Each wall is flat, endless, passes through zero and stands at right angles to its row. A trip goes straight from one point to another. Which walls does it cross, in order?
In the rows, 128 means zero.

Walls:
(1): [101  97 104]
(2): [150 209 173]
(3): [153  99 125]
(4): [159  43 152]
(5): [131 143  38]
(6): [ 92 111  35]
Trips:
[155 106 160] to [118 168 142] -> 3, 4
[154  94 172] to [120  99 130] -> 1, 6
[141 175 149] to [126 102 180] -> 4, 3
[ 92 167 121] to [138 105 187] -> 5, 6, 4, 3
[ 74  98 132] to [108 103 131] -> 3
[124 117 165] to [ 46 141 160] -> 3, 1, 4

Walls:
(1): [139 156 178 130 135  62]
(2): [171 181 111  91 127 152]
(3): [ 85 116 117  78 136 166]
(4): [ 48  53 134 151 112  48]
(5): [112 107 190  84 136  78]
(6): [ 52 144 109 123 147 130]
(7): [100 135 182 217 180  63]
(8): [132  96 180 175 141  94]
Trips:
[ 97 155 141 123 117 132] to [184 150 169  88 166 145] -> 4, 7, 6, 3
[111  75 101 102 155 115] to [108 124  86  94 163 148] -> 5, 2, 4

Walls:
(1): [112  76 152 129 139 190 146  46 165 168 114]
(2): [120 118  62 129  81 138 159  77 114 124 146]
(3): [143 145 125 158 182 100 116 131  75  64 132]
(4): [114 106 148 143 141 116 120 128 112  83 148]
(5): [212 186 115 133 160 105 111  99 104 116 144]
(6): [ 96 110 151 180 117 133 114  87 169 106  84]
(7): [ 31  85 100 108 123 173 219  90  37 124 139]
(8): [ 43  91 120 125 188 129 202 128 136 226  54]
(9): [134 102  98  57  44 177  48  91 129 124 104]
(10): [165 110  83  84 178 157 134 110 146 108  75]
Trips:
[117  95 100 120 126  91 107 142 161 186 169] to [121 118 136  87 135 170 207 128 137 142 126] -> 9, 7, 10
[112  70  76 113  44 119 176 142 150 118  92] to [133 129 131 161 137 139 109  93  17 150 189] -> 10, 6, 4, 8, 3, 1, 5, 9

Walls:
(1): [142 111 191  83  58 110 144 152 143 139 132 155 141 206 120 131 124  94]
(2): [147 165 114 150 142 180 145 142 102 187 118 171  79 149 134 127  97 110]
(3): [107 133 103 138 149 125  46 154  69  83 157  99  89  74 112 166 150 214]
(4): [140 160  98 154  72   7 101 151 115 164 160  69 126 152 171 108  78 147]
(5): [ 95 140 125 149 120  80 113 138  87 156 152 104 152 177 153 196 149 216]
(6): [136 147 171 150 131  96 126 149 119 128 127 114 222 159 140 139 141 101]
(7): [110 128 158  87  37 110 129 101  94 224 100 136 134 148 114 120 104 171]
(8): [169 137  62 223 145 134 117  96  53 141  39 171 108 139 149 136  89 191]
Trips:
[207 134 129 108  67 126  76 122 172 172 179 159 124 108 184 131 101 129] to [ 95 113 170 131 118 146 153 103 181 140  70  76 165 171 180 131 145 130] -> 6, 2, 5, 4
[ 76 220 113 151 130 135 195 150 156  77 114 152 104 124  94  61 173  95] to [192 127 134 188 142 132 105 144 149 158 153 126 134  59 133 123 115 135] -> 8, 3, 4, 6
[185  92 133 149 120 100 204 140 109 126 117 114 116 104 124 103 110 216] to [128 103 165  76  96 150  96 156 160 186 128 142 177 137 176  68 123  63] -> 3, 1, 5, 6, 8, 2
[162 131 119  77 150 131 150 225 164 118  87  96 155 136  79  91 135 161] to [143 168 151 229 120 135 152 147 111 137 108 116 124 161 134 195 101  40] -> 2, 4, 8, 5
